Each row is a point. Any point is a mix of the corners, with weights that add up to 1. It lies inside the corners' shape when no weight is negative. Is each point inside? If not, which corners have a negative weight?
In the rows, 128 means zero.

Corners:
(1): [ 60  98 140]
(2): [124 104 128]
(3): [120 230  83]
(4): [124  93 206]
Points:
[102 179 107] -> inside
[116 112 130] -> inside
[102 121 110] -> outside (4)
[ 98 105 167] -> inside
[122  98 196] -> inside
[140 132 163] -> outside (1)

Corners:
(1): [186  49 109 174  72 110  95 124  60]
(2): [134  56 180 147 180 157 171  97 165]
(3): [128 128 108 103 105 190 127 149 111]
(4): [ 58 148 144  69  83 114  68 134 209]
(5): [173  61  97  79  79 125 129 113  82]
(6): [126 107 104  90 144 148 120  97  97]
(7): [162 123 186 165 135 114 183  40 184]
(8): [160 137 205  74 123  97 110 108 195]
(9): [ 49 146 180  67 100 163 146  51 137]
(10): [ 81 129 113  97 160 114 179 174 103]
Points:
[125  74 141 141 100 149 130  96 124] -> outside (6, 8, 10)
[156 131 139  99  94 152 127 101 119] -> outside (2, 4, 10)
[123 106 145  83  94 127 104 130 134] -> outside (6, 7)
[126 152 164 128 121 115 144  84 165] -> outside (2, 5)

Corners:
(1): [124 129 123 148 144 105 128 139 133 120 136 152 143 133]
(2): [ 95 117 123 154 105  86 131 139 122  58  96 128 157 140]
(3): [128 131 142 155 136  92 135 104 122 131 117 109 153  85]
(4): [109  95 143  73 134 133 110  14 140  46  12 105 171 119]
(5): [154  91 117 188 107 104 121 147 100 128 111 159 128 119]
(6): [142 116  98 168 126 117 161 146 122 104 133 112 149 137]
(7): [137  51 126 178 109 110 136 137 130 127 138 129 107 122]
(8): [121 124 120 184  98 127 124 148 140 140 137 141 134  82]
(9): [136 107 136 103 126 161 131 122  81  87 128 179 129  77]
(10): [188 139 137 136 119 154 163 150 121 142 128 137  74 103]
(11): [150  69 134 132 113 117 119 135 122 135 147 109 145 129]
(12): [118  94  90 127 118 113 130 140 117 120  76 113 106 124]
(13): [240 123  72  93 124 105 121 126  95 125  75 159   7  88]
(14): [152 135 160  83 183 190 114 138 123  97 124 126 143  92]
(15): [113 127 132 180 111 119 109 116 110 127 122 107 140 124]
Points:
[141 107 120 146 122 117 127 127 126 118 110 126 121 113] -> outside (9)
[139 111 138 113 136 133 126 120 114 105 116 132 127 106] -> outside (5, 6, 8)
[144 117 136 111 146 146 121 119 121 100 102 127 133 105] -> inside
[125 102 120 159 109 104 124 125 121 118 119 128 139 112] -> outside (10, 14)

Corners:
(1): [127 151 144 131 154 173 113 120 171 134 146  85 140 150 141 118 148 126
 117  96]
(2): [ 85 152 145 111 154 160 112 138 170 134 156 112 142 150 170 133 145 155
 106 112]
(3): [119 153 137 149 117 149  93 152 128 136  99  93 154 140 132 176 144 133
 141 121]
(4): [191 146 101 106  96 111 123 109 108 120  92 104 139 114 154 155 139 145
 158 168]
(5): [131 132  95 107 142 111 117  88  92 149  78 106 111 114 167 164 137  60
 131 127]
(6): [151 141 132 100 105 158 219 106 144 145 147 118  92 122 143 131 151 112
 131 132]
(7): [141 155 134 135 138 139 122 135 120  97 121 126 139  92 166 150 156  90
 109 102]
(8): [101 129  95 140 118 155 109 119 128  99 131  96 120 165 163 165 153 156
 135 100]
(9): [128 151 139 108 126  87 109 127 135 123 117  83 108 107 137 133 135 158
 154 120]
(10): [212 141  79 134  93  61 110 132  83 155 132 140  64 109 123 140 123 124
 117 140]
(11): [135 145 127 113 133 128 119 120 169 132 125 126 167 147 137 143  18 155
 131 133]
(12): [100 147 125 136 144 115 113 156 170 129 126  93 140 160 150 103 147 140
 115  98]
(13): [151  50 142 115 109 152 112  93 132 127 153  99 147 142 151 132 122 151
 153 145]
(14): [109 134 146 109 121 119 140 105 121 121 151  90 147 154 139 130 146  98
 131 118]
(15): [128  83 122 128 112 163 157 106  60 118 123 106 130 110 134 114 159 131
 100 120]
(16): [155 149   7 118  86  57 132 131  88 144 105 126 106  87 145 153 150 147
 113  98]
(17): [ 92 133 155 130 138 137 120 183 187 130 156  73 137 166  37 117  75 170
 112 169]
(18): [181 151 121 107 142 135 145  79 135 135 135 193  74 114  43 141 171 118
 117 133]
(19): [148 135 129 104 123 143 174 104 158 132 130 113 140 134 159 152 149 144
  71 110]
(20): [129 131 120 182 114 100 124 111 151 139 142  95 116 123 153 123 154 140
 145 148]
(21): [118 128 127 101  80 152 119  97 156 138  92  97 109 141 129 115 140 107
  87 112]
Points:
[134 134 121 125 125 128 118 120 130 130 130 108 122 126 130 138 137 132
 118 119] -> outside (4, 6, 12)
[145 134 113 125 110 102 124 120 138 140 122 113 117 126 126 139 118 125
 124 130] -> outside (1, 2, 4, 8, 15)
[152 120 131 119 109 120 133 114 121 141 131 113 107 129 123 128 127 128
 137 147] -> outside (1, 7, 8, 16, 19)
[129 139 120 121 123 130 127 123 146 129 127 105 132 134 138 140 128 136
 127 126] -> outside (10, 15)
[137 129 114 111 117 132 131 112 130 131 124 108 119 137 135 135 134 134
 121 125] -> outside (3, 7, 20)
[136 143 108 123 114 122 131 119 121 131 124 108 112 123 135 141 157 126
 118 119] -> outside (11, 12, 13)
[121 129 144 125 128 136 125 121 136 134 135 105 113 130 120 120 154 120
 122 125] -> outside (4, 8, 11, 16, 19)
